Every row gives one point. The points of each table are mixes of a few directions, plus a little noise. Count the directions of each table, and those that both share. Where both have some left over, give the other angles between the two spaces (their principal angles), to ten degrees, smallest first.

First (5 x 2):
[[ 0.47 -0.14]
 [-0.80  0.24]
 [ 0.69 -0.21]
 [-0.36  0.11]
 [ 0.00  0.00]]
Second:
[[-0.26 -0.88]
 [ 0.11  0.36]
 [ 0.11  0.38]
 [ 0.12  0.42]
 [ 0.11  0.36]
 [-0.19 -0.64]]
Directions: first 1, second 1, shared 0; angles 90

First, 7 rows:
[[-0.28  0.18 -0.37  0.26]
 [-0.39 -0.06 -0.06  0.52]
 [ 0.57  0.07  0.12 -0.75]
 [-0.66 -0.19  0.02  0.94]
 [ 0.67 -0.07  0.38 -0.81]
 [ 0.21  0.10 -0.06 -0.32]
 [-0.12 -0.02 -0.02  0.17]]
Second, 5 rows:
[[ 0.02 -0.09  0.15  0.41]
 [ 0.02 -0.12  0.20  0.53]
 [-0.04  0.25 -0.41 -1.12]
 [-0.02  0.14 -0.22 -0.61]
 [ 0.03 -0.18  0.29  0.79]]
Directions: first 2, second 1, shared 0; angles 30

First, 8 rows:
[[ 0.04  0.15 -0.04  0.23 -0.24  0.33 -0.22  0.13  0.10]
 [ 0.16 -0.04  0.18  0.00  0.30  0.02  0.00  0.70  0.50]
 [ 0.27  0.02 -0.34 -0.27  0.62 -1.26  0.50  0.01 -0.09]
 [ 0.29 -0.17 -0.66 -0.37  0.49 -0.24  0.17 -0.16  0.67]
 [-0.18 -0.08  1.40  0.05 -0.40  0.68 -0.18 -0.08 -0.82]
 [ 0.02  0.18 -0.21  0.18 -0.11 -0.19 -0.02  0.03 -0.10]
 [ 0.12  0.27  0.03  0.29 -0.71  0.73 -0.43 -0.64 -0.43]
 [-0.72 -0.32 -0.36 -0.10  0.05 -0.06  0.19  0.01  0.17]]
Second:
[[-0.48  0.39  0.82  0.31  0.08 -0.11 -0.85 -0.54 -0.59]
 [-0.36  0.17 -0.55  0.23  0.52  0.01  0.00 -0.27 -0.15]
 [ 0.09  0.01  0.15  0.08  0.05  0.68  0.09  0.48 -0.02]
 [ 0.09 -0.17  0.43 -0.07 -1.30 -0.57 -0.03 -0.58 -0.37]
 [ 0.50 -0.32 -0.33 -0.49  0.08 -1.05  0.36 -0.13  0.67]
 [-0.20  0.11  0.09 -0.15  0.38  0.56 -0.37  0.68  0.30]
 [ 0.50 -0.14 -0.24 -0.14  0.81  0.00  0.46  0.42  0.53]
 [-0.23  0.16  0.40  0.02  0.06  0.49 -0.45  0.35 -0.05]
 [ 0.10 -0.12 -0.48  0.26 -0.35  0.26  0.62 -0.17 -0.31]
 [-0.02 -0.09 -0.29 -0.05 -0.32 -0.28  0.16 -0.24 -0.02]]
Directions: first 5, second 5, shared 2; angles 30, 80, 90

First, 9 rows:
[[ 0.02 -0.45 -0.04  0.12  0.07  0.27 -0.61  0.07  0.00  0.51 -0.08  0.49]
 [-0.08 -0.08 -0.08  0.12 -0.03 -0.32 -0.27  0.18 -0.26  0.15  0.01 -0.14]
 [ 0.27 -0.53  0.03 -0.41 -0.16  0.08 -0.40 -0.20 -0.01  0.05  0.03  0.34]
 [ 0.09 -0.17  0.51 -0.13 -0.13  0.54 -0.34  0.19  0.15 -0.35  0.31  0.06]
 [ 0.32  0.25  0.11 -0.52  0.29  0.40  0.30 -0.81  0.81 -0.62  0.09 -0.45]
 [ 0.17  0.29 -0.33 -0.45 -0.21 -0.44  1.18 -0.48 -0.04 -0.31 -0.25  0.08]
 [ 0.09 -0.36 -0.21 -0.15 -0.10 -0.36 -0.32 -0.06 -0.25  0.26 -0.08  0.13]
 [-0.46  0.81 -0.45  0.66  0.44 -1.02  0.12  0.16 -0.23  0.10 -0.08 -1.33]
 [-0.42  0.24  0.46  0.75 -0.16  0.85  0.34  0.95 -0.17  0.20  0.05  0.82]]
Second:
[[ 0.26  0.25  0.03 -0.55  0.01 -0.07  0.51 -0.58  0.36 -0.66  0.08 -0.45]
 [ 0.33  0.12  0.02 -0.50  0.43  0.23 -0.15 -0.89  0.83 -0.48  0.11 -0.70]
 [ 0.38 -0.08 -0.74 -0.73 -0.01 -0.89  0.60 -1.01  0.03  0.01 -0.39 -0.15]
 [-0.20 -0.08 -0.40  0.35 -0.15 -0.29  0.33  0.31 -0.48  0.66 -0.36  0.70]
 [-0.12 -0.07  0.34  0.37  0.32  0.64 -0.81  0.22  0.34  0.13  0.21 -0.13]
 [-0.29 -0.15  0.32  0.44 -0.38  0.00 -0.29  0.97 -0.67  0.16  0.18  0.33]
 [ 0.01  0.05 -0.20  0.05  0.17  0.07  0.11 -0.22  0.18  0.21 -0.16  0.12]
 [-0.07 -0.13  0.44  0.12 -0.10  0.18 -0.61  0.47 -0.13 -0.19  0.34 -0.21]
 [-0.07  0.05 -0.38  0.10 -0.06 -0.23  0.53 -0.05 -0.19  0.37 -0.33  0.45]
 [ 0.09 -0.18  0.57 -0.12  0.06  0.26 -1.00  0.17  0.18 -0.48  0.52 -0.68]
 [-0.31  0.23 -0.02  0.47 -0.28  0.09  0.77  0.61 -0.44  0.28 -0.20  0.74]]
Directions: first 5, second 4, shared 4
